Each row of a before or after table is a point. One or more steps were done to the points. Then noise was added and the rows were shuffled. The steps act on columns, c1 being the first. Name the steps. A step turns or swaps two columns, mirrors them in a line or flattens them onto one, adds a multiple of one to another, or multiplies or shifts one. Angles are multiples of 10 degrees, from the lower column toward the higher: turns from -170 to 170, lines from 10 to 170 but not 90. Use the fewest steps. Two steps may share a column if one is a turn and the other turns, adds or multiplies; they go together, in the order done. Otherwise the lowest column goes first.
(in the rows, 128 means zero)

Before (8 x 2):
[[133 126]
 [138 161]
 [103  84]
 [116 113]
 [165  70]
 [ 71 103]
 [ 75 145]
 [114 135]]
After, 8 rows:
[[123 190]
 [117 138]
 [135 143]
 [153 174]
 [ 86 168]
 [105 102]
 [199 125]
 [140 125]]
Steps: mirror c1 and c2 in the line at 150 degrees

Before:
[[114 154 118 116]
 [120 140 141  97]
 [128 149 151  97]
 [161  54 123  83]
 [ 85 145 149  59]
 [ 93 120 154  71]
 [111 108  86 141]
 [131 123 119 144]
 [163 120  65 114]
 [112 105  79 182]
 [134 121 153  91]
 [ 94 103 101  76]
 [158 160 164  53]]
After:
[[114 119 112 168]
 [129 125 115 135]
 [121 135 159 120]
 [159  96 174 140]
 [158 148 211 107]
 [ 94 124 187 110]
 [113 120  66 166]
 [ 85 134 197 116]
 [ 93 116 171 164]
 [128 139 163 114]
 [114 140 143 140]
 [132 125 167 112]
 [161 126 132 192]]
Steps: multiply c2 by 0.4; mirror c3 and c4 in the line at 140 degrees

Before (13 x 6):
[[119 105 127  88  80 168]
 [143  97  60 138  81 159]
 [ 95 158 160 121  91 126]
 [113 109 173 137 107 169]
 [139 102 153 135 102 173]
 [134 129 129 142  93 134]
 [124  93 174 136  86 173]
 [139  99 117 150  93 156]
 [128 139 163  97 104  69]
 [122 126 154 143 183 170]
 [ 63  92 128 118 131 108]
 [100 106 173  97 173  27]
 [ 61 166 144 136 155 170]]
After:
[[100 165 134 115 130 165]
 [130 177 118 110 151 177]
 [ 83 183 117 115 137 166]
 [ 94 133 123 144 152  87]
 [ 86 155 106 114 131 163]
 [192 182 156 121 144 151]
 [ 89 117  93 158  79  48]
 [124 149 133 127 156 129]
 [104  93 118 115  85 161]
 [134 172 141 123 136 146]
 [103 127  92 129 176 128]
 [124  81  60 116 133 165]
 [140 153  63 133 102 112]]
Steps: turn c1 and c3 by 100 degrees; turn c2 and c5 by 140 degrees; flatten c4 and c6 onto the line at 110 degrees

Before:
[[114 143 116 120 104 133 104 163 124]
 [112 118 117 136 105 154  98 106 115]
 [144 139 147 121 172 108 138 155 146]
 [147 142 155 113 127 115 161 150 119]
 [115 125 119 133 116 104 158 156 159]
 [122 146 150 127 141 100 126 155 124]
 [108 141 124 107  96 141 105 119 131]
 [109 106 113 101 114 139  98 131 103]
 [138 114 117 127 118 112  96 116 130]
 [110 104 156 136 128  88 120 128 105]
 [ 94 143 124  91  99 135 119 142 143]
 [113 103 134 132 128 150  78 133 126]
 [155 130 167 114 134 118 126 162 145]]
After, 13 rows:
[[110 103  91 100 115 162  97 129  93]
 [124 144 182 128 141  45 126 157 123]
 [ 94 143 119  91 100 150 117 142 149]
 [111 104 144 134 129 194  76 133 126]
 [113 124 108 132 118  56 160 157 168]
 [106 140 119 107  94 168 106 118 131]
 [154 130 226 116 136  97 125 164 151]
 [109 104 196 137 130   9 121 128  97]
 [144 139 174 121 175  68 139 153 152]
 [147 144 195 111 128  89 161 148 117]
 [115 143 100 119 103 144 104 163 122]
 [111 116 101 137 106 207  96 108 111]
 [139 114 100 129 117  82  97 115 129]]
Steps: multiply c3 by 2.5; multiply c6 by 3; multiply c9 by 1.3
